Each row is a point. The ring and each string are closed loops that go straight from each point to the next, and from the last back to the first. Before rounding, they use only three directions, however many columns there are. How many times does the string pass through the ring? Passing back the other way cancels.

Ring:
[[ 59   1  -4   8]
 [ 48  26 -13   0]
 [ 12  49 -12  -1]
 [-17  45  -3   5]
 [-35  10  20  22]
 [-17 -16  31  32]
 [ 17 -31  31  33]
 [ 49 -25  15  23]]
String, 13 rows:
[[ -4  18  -7   4]
 [  3  42  18  20]
 [-11  52  22  22]
 [ -4  17   8  15]
 [-31   1  -8   4]
 [-58  16   6  12]
 [-50  36  23  23]
 [-19  40  26  25]
 [  0  20  11  16]
 [-10  13  -6   5]
 [-35  32 -28 -12]
 [-31  60 -25 -11]
 [-22  26 -28 -11]]
Times through: 1

Ring:
[[ 39  23   7   4   6 -22   8  -5  -8]
 [ 27  34  19  11   4 -18  -2  -4  -3]
 [  8  35  24  16   2  -9 -15   0   2]
 [-19  22  17  16  -1   3 -26   8   5]
 [-32   3   6  10  -1  11 -30  14   4]
 [-30 -21  -2  -2  -1  15 -28  19   1]
 [-11 -36  -3 -12   0  13 -19  18  -3]
 [  7 -38  -4 -17   2   6  -9  15  -6]
 [ 28 -26  -6 -16   4  -7   4   8 -10]
 [ 41   3  -3  -6   6 -20  12  -1 -12]]
String (14 x 9):
[[ -3  -6   7  -1   1   3 -16  11  -1]
 [-22 -10 -19   0   1   3 -15  12  -5]
 [-48 -36 -30  -6  -1  18 -26  22  -3]
 [-43 -44 -11  -9  -2  25 -33  26   1]
 [-22 -38  24  -9  -3  27 -37  24   7]
 [-11 -19  22  -4  -1  16 -28  17   4]
 [ -4  -3   5   1   1   2 -16  10  -1]
 [-29   3 -16   8   0   2 -18  11  -3]
 [-52  10 -10  16  -2  10 -32  14   3]
 [-52  11  18  18  -4  20 -45  17  11]
 [-31   5  24  11  -3  16 -38  15   9]
 [-11  -3  28   4  -1  13 -30  14   6]
 [ -1  -3  13   1   1   4 -18  10   0]
 [-11 -11  19   0  -1  12 -26  15   3]]
Times through: 2
String, 17 rows:
[[-15 -33  25  -9  -2  23 -33  22   6]
 [-40 -34   6  -5  -3  27 -38  25   5]
 [-60 -15 -31   6  -2  15 -29  20  -2]
 [-22   2 -20   6   1  -2 -13   9  -5]
 [ -2  -3  13   1   1   4 -18  10   0]
 [ -9  -6  38   2  -2  16 -33  15   8]
 [-40   6  24  13  -3  20 -42  17  10]
 [-59  17  -9  20  -3  12 -36  14   5]
 [-32  11 -21  12   1  -1 -17   9  -3]
 [ -3   1   1   2   2  -1 -13   8  -3]
 [-14  -7  19   2  -1  12 -28  15   4]
 [-18 -14  20   0  -1  16 -30  17   5]
 [-49 -31   2  -2  -4  27 -40  25   6]
 [-46 -27 -24  -2  -1  16 -26  20  -2]
 [-25 -13 -24   0   1   3 -14  13  -6]
 [ -3  -7   1  -1   1   2 -14  10  -3]
 [ -4 -16  12  -4   0   9 -20  14   0]]
Times through: 3

Ring:
[[  6   5 -32   3  -9 -14  -6   0   6 -15 -20 -21  -7   0]
 [ -7  18 -27   2 -21  -4  -9 -11  12 -16 -22 -23  -8  -1]
 [-28  30  -1  -5 -32  -3 -17 -27  18 -13 -20 -13  -1   5]
 [-34  29  14 -10 -31  -9 -21 -29  18  -9 -16  -4   3   8]
 [-35  17  28 -17 -18 -26 -25 -24  13   0  -9  11   5   9]
 [-28   3  27 -20  -4 -38 -24 -13   6   6  -4  17   3   8]
 [ -6 -18  18 -19  16 -54 -18   6  -4   8  -1  21   2   7]
 [ 12 -27   6 -13  22 -57 -12  17  -9   3  -2  16   4  10]
 [ 22 -25  -8  -6  19 -49  -7  20  -9  -5  -7   5   3   9]
 [ 19 -11 -25   0   6 -31  -4  13  -2 -12 -14 -11  -3   4]]
String:
[[-27  42 -34   4 -41  17 -12 -29  23 -19 -29 -35 -14  -7]
 [-17  21 -58   3 -15   3  -9 -10  13  -7 -26 -35 -32 -23]
 [-10   5 -22  -5  -4 -20 -12  -4   6  -4 -16 -11 -13  -6]
 [ 15  -3   5  -1 -10 -29  -8   1   3 -20 -13  -3  17  22]
 [ 30  -5 -27   9  -7 -20   1  10   1 -26 -20 -20   9  15]
 [ 17   3 -28   6 -11 -15  -2   3   5 -22 -21 -22   2   8]
 [  2   6   4  -3 -15 -22 -11  -6   7 -17 -14  -5  12  17]
 [ -4  10  11  -5 -18 -22 -13 -11   9 -16 -14  -2  13  18]
 [-12  18  21  -5 -28 -16 -16 -20  13 -19 -15  -1  18  23]
 [-13   7  -1  -8 -10 -24 -15  -9   7  -6 -13  -3  -2   4]
 [-32  24 -16  -7 -21  -6 -18 -21  15  -4 -19 -14 -16  -9]
 [-42  41   1  -6 -41   6 -21 -37  24 -12 -21 -15  -4   1]
 [-27  37  21  -4 -45   0 -19 -35  22 -22 -20  -9  17  21]]
Times through: 0
String (14 x 14):
[[-12  26   0   1 -34  -3 -12 -22  17 -22 -21 -16  10  15]
 [ -6  27 -34   7 -30   6  -7 -16  16 -23 -27 -32  -7   0]
 [ 15   6  -5   4 -19 -17  -5  -3   7 -26 -18 -13  16  22]
 [ 16  -5   0  -1  -6 -30  -7   4   1 -18 -13  -4  14  19]
 [  3  -4  -9  -5   0 -30 -10   3   2  -8 -12  -4   0   6]
 [  4  -7 -42  -2  10 -26  -7  10  -1  -2 -16 -16 -21 -13]
 [ 19 -15 -43   1  14 -31  -3  18  -5  -6 -15 -15 -15  -7]
 [ 24 -14 -50   4  12 -27   0  19  -4 -11 -18 -21 -15  -7]
 [  1   2 -47   1   1 -16  -6   5   3  -6 -19 -23 -22 -14]
 [-11   7 -32  -4  -4 -17 -11  -3   6  -3 -17 -16 -19 -11]
 [-18  23 -60   3 -16   5  -8 -11  14  -8 -27 -36 -33 -24]
 [-23  35 -37   4 -33  12 -11 -24  20 -17 -28 -33 -17  -9]
 [-22  37  -4   1 -43   7 -14 -30  22 -23 -24 -21   5  11]
 [-11  21  19  -3 -32 -13 -15 -21  14 -21 -16  -5  19  24]]
Times through: 1

Ring:
[[-10  18   7 -12   9 -35   4 -14  10  18 -10 -21  -6 -13]
 [ -7  23   6  -1  14 -25   7  -5  15  20   5  -9 -12   2]
 [  3  18   1  16   8  -5   3   4  18  12  16   7  -7  15]
 [ 14   2  -4  27  -6  19  -4  13  11  -4  17  20   8  19]
 [ 17  -6  -2  23 -11  31  -4  16   0  -9  13  23  17  15]
 [ 14 -12   4   6 -11  31   0  15 -16  -7   0  16  23   2]
 [  7 -13   7 -10 -12  15   0   4 -20  -5 -16  -1  25 -15]
 [ -1 -10   6 -18 -14 -10  -5 -11 -14  -3 -29 -18  24 -28]
 [ -8   3   5 -18  -5 -34  -4 -20   1   7 -27 -28  10 -28]]
String:
[[ 17 -18  -4  16 -24  23 -13   5  -4 -18  -6  11  30  -2]
 [ 14 -17  -1   8 -21  21 -10   5  -9 -15  -9   8  29  -6]
 [ 15 -24   1   2 -25  26 -10   6 -19 -18 -16   6  37 -13]
 [  8 -19  13 -18 -13  28   4  11 -36  -6 -19   3  32 -19]
 [  8 -22   0  -6 -27   4 -14  -8 -14 -16 -28 -10  36 -25]
 [  1 -24   7 -27 -25  -3  -9 -13 -27 -11 -43 -22  39 -41]
 [  3 -28  -3 -16 -37 -21 -25 -28 -10 -21 -50 -31  43 -45]
 [  4 -10  -2   0 -19 -12 -14 -13   2  -9 -21 -13  22 -18]
 [ -5   6  10 -16   3 -13   5  -5  -7  11 -14 -13   7 -16]
 [-12  11  13 -27   8 -27   9 -11  -7  19 -20 -23   1 -23]
 [-17   8   6 -29  -3 -60  -6 -35   8  12 -38 -45   6 -40]
 [-17  22  13 -25  15 -42  10 -16   3  26 -15 -28  -9 -20]
 [-19  29  12 -23  20 -51  11 -18  12  31 -11 -30 -17 -17]
 [-10  19   1  -4   5 -44  -3 -20  22  15 -10 -23  -7 -11]
 [  2   3  -1   5  -7 -14  -7  -8  10   1  -6  -7   9  -6]
 [ -4  20  11  -5  17  -6  14   6   1  21   8   0  -9   4]
 [ -6  33   9   4  27 -12  18   8  14  29  22   5 -23  17]
 [ -2  33   8  11  27  -2  18  14  16  28  30  13 -23  26]
 [  2  16   6   7  12   4  10  11   6  14  15  10  -6  13]
 [  7   5   0  14  -3   4  -2   4   8   1   7   7   7   7]
 [  7   2   1  11  -4   6  -2   4   5   1   4   6   9   5]
 [  8   9   6  11   6  20   9  17  -1   8  16  18   2  15]
 [ 20  -3  -1  28  -5  41   1  25  -1  -6  23  32  13  25]
 [  6   9  11   1  11  23  15  20 -11  12  14  17   2  12]
 [  8  -3   3   6  -6  13  -1   7  -4  -1   0   8  14   1]]
Times through: 1
